Each wall is flat, endless, passes through zero and stands at right angles to its row. A trip goes straight from one point to another. List the walls that it crosses, first one first.
In the rows, zero is written as 128.

Walls:
(1): [ 66 151 110]
(2): [ 75 125 166]
(3): [187 119 206]
Trips:
[196 147 182] to [177 189 122] => none
[187 136 104] to [142  92 124] => none
[195 182  87] to [133 215  99] => 3, 1
[122 116 182] to [119 197 191] => 1
[154 165 130] to [174 125 142] => none
[143  53 119] to [ 88 151 125] => 3, 2, 1

Walls:
(1): [149  62  91 148 148 117 117 182]
(2): [144 112 146 101 102  30 169 120]
(3): [103  47  65 131  80 186 129  91]
(4): [193 140 181 219 118 101  83 145]
Trips:
[ 86 174 144  87  90 101 111 123] to [126 169 101 139 189 134 119 110] => 2
[121  93  86 193 124 111  68  95] to [ 94  76 124 113 151  69 132 116] => 2, 4
[110  87 139 243 173 107 190 111] to [ 76 197 152 110 167  84 129 238] => 3, 4
[184 160 168 128  76  92 127 129] to [195 128 111 205 209  69 147 202] => 1
[135 140  79 113 104 129  70  96] to [118 107 214 115 108 109 157  92] => 2, 4, 3
[ 42 106 102  66 133 190 110 193] to [156 157  93  96  79 130 144 143] => 1, 2

Walls:
(1): [ 43 123  66  70 126 185  74 121  76 131 209  82]
(2): [147 147 144 161  61 170 139 146  93 115 107 137]
(3): [207 100  98 124 118 153 170 121 123 113 133  90]
(4): [126  87 106 121  87 175 121  75 103 169  68 124]
Trips:
[ 96 104  85 105 162 149 161 160 107  70 140 143] to [ 79 126  72 133  97 125 118 124  65 189 167 159] => 3, 4, 2
[ 45  82 152 150 146  97 109 164  94 105 146 140] to [139 101 172 167 121 191 145 141 158  95 128  67] => 2, 3, 1, 4
[115 104 108  90 109 144 162  96  37   7 118 103] to [145  81 160 138 135  72 155 189 106 189 229 108] => 4, 2
[175  88 140 161 164 197 154 119 134  94 150  81] to [117 155 152  88  79 136  82  47 134 140  56 160] => 3
[147  98  68  86 105 147 107 126 227 235 195  69] to [176 108 109  87  66 129 146 161 166  92 109 170] => 1, 2
[133 111  84 168  53 141 121  71 143 179 132 110] to [129 116 167 138 147 160 194 171 135  82 117 142] => 1, 4

Walls:
(1): [191 174 182 184  65 202 155 221  99 130 128 177 158 181 101 209 122  51
  64 138]
(2): [166 102  96 120  99 165 165 190 120 181 147 113 148  38 120 201  42 158
 124 100]
(3): [115 110  68 100 101 134 152 102 115  95 173 135 149  87  75 162 113 100
 142 181]
(4): [138  96 157 162 158  93 144 126 142 144 133 182  78 120 123 152 139 170
 155  99]
Trips:
[109 174 176 120 151 146  90 174 132 126 109  61 104  99 140 101  99 177
 156  86] to [ 92  84 135  50  77 117 142 164 105 112 157 168 101 121 102 180 141 102
 163 221] => 3, 1
[163 132 154  98 155  90  12 162  95 135 143 108  87 150 164  83 113 137
 128  88] to [158 141 145 104 119 179 154 169 134 139 104 115 151 182 103 148 118 121
 113 138] => 4, 1, 2
[149 121 136 166 133 118 118 104 117 205 106 120 128 119 136 130 216 142
 153 105] to [120 126 110 183 231 126 159  80 143 163 193 133  73  72 116 158 214 106
  79 164] => 3
[106 124 106 189  78 169  97 170 110 151 130 108 109 102 108  35  92  74
  81 103] to [ 90 143 200 128 107 125 147 102 164 179 112 144 145 100 177 167 159 117
 127  92] => 4
[140 136 112 196  82  85 128 178 113 189 108   7  99 130  87 187 120 103
 160 146] to [177 120  77 134 202  93 194 154 164 171  98 104 146 112 103 183  96 162
 169 107] => 4, 1
[144  66 164 125 126 124 157 174 119 110  96 129 124  96  69 110 121 173
  75 208] to [ 91 177 213 169 134 117  72 154 190 194 160 120 130 201 139 100  96 183
  82 175] => 3, 2
[186 178 147 113 113 165 104 132 143 108  93 147 127 197  99 121 139 167
 102 150] to [166 107  93  90 118 108 197 144 115 170 151 195 123 134 168 128 168 163
 149 125] => 4, 2, 3, 1

Walls:
(1): [128  93  80 102  98 117 142 147 152 172 187  87 105 127 149 162 140 194
 168 102 141 162 160 162 164 144 157 193 160 122  82  97 170 109 162 147
 161  92  80 136 157 163 108 160 197 148 191  63]
(2): [125 133 122 106 130 107 135 131 151 131 190 162 148  67  81 148  92  90
 151  67 109 138 130  97  66  84 108 123 125 146 123  73 130 103 114 169
 169  89 159 163 155 106 128 121 113 188  86 132]
(3): [129 147 180 100 144 140 159  53 115 131  77 111 146 100  97 175 142 223
 108 157 152 170  96 100 148  89 105  82 204  82 133 135  74  78 173 120
 149 134 105 144 148 131 173 187 152 106  91 141]
(4): [118 153 145 107  86  88 114 118  51  91 163 147 146  83  68 137 126  99
 105 163 117  75 145  78 166 156 143 128 121 146 175 107 179 149 175  74
 204  33 101  82 129 112  82 147 133 131 196 151]
(5): [187 136  84  99 120 178  82 104 105 149 164 157  73 127 120 107  64 168
 186  72 148 130 157 124 139 164 119 169  81 101 172 162 112 139 146 165
 157 171  59 134 177  76 128  98  99 129  72 101]
(6): [199 146 168 110 172 104 163 162 117 162 101 114  34  98 158  38 173 146
 123 162 206  44  58 130 129  96 122 125 138 119  81 118  83 128 139  91
  45 153  55 107  73  83  87  36 113 149 146 182]
(7): [ 78 195  94  71  95 111 107 172 138 143 109  70  29 124 120 158 132 133
 121 156 228  74 109 146  79  70 121 134  66  49 140  91 152 107  50 123
 128 177 152 151 134 111  63  65 114  75 128 149]
Trips:
[202 104 103 154 119 152 139  99 107  82 160 183 168  98 118  64 140 129
 154 107 157 153 112 102  80 111  61  83  82  74 117 160 145 110 115 140
 166  91 113 124  64 153 110 130 142 171 134 120] to [110  88 185 126 115  90 158 167 201 159 141 175 137 102 123 110 131 151
 130 150  89  78 134 144 131 135 144  50 145 150 134 122  63 176  49 172
 162  64 106 148 172 148 195  59  78 170 118 147] => 5, 4
[129 151  77 135 138 132  96  67 107 132 177 126 135 153 138 120 157  83
 148 105 143 127 125 182  54 126 104 122 157 111  83 199 156 179 137  68
  79 162 151 116 118 105 121 165 166 118 129  75] to [138 107  90 149 123 113  87  87 216  99 113 121  97 166  48 129 131 154
 109 130 201 145 125 113 130 145  69 124 109 187 145 133 123 137 131  59
 171  87  87 177 146 100 100 155 163  97 150  28] => 7, 4, 3
[168  82 161 104  66 150 129  79 101 143 105 159  90 118 136 140  79  89
 132 132  90 130 145  67 163 109  95 108 123 110 154 182 143  93 109 184
 100  57  85  99 153 110 112 148  56 137 193 110] to [140 200 191 142 127 110 121  79 193  67 145 146 158  91  80  88  73  89
  77 105 111 125 115 146  76 169 140 118 202 154 191 156  61 179 143 193
 119 131 113 141 155  64 138 123 117 115 167 165] => none
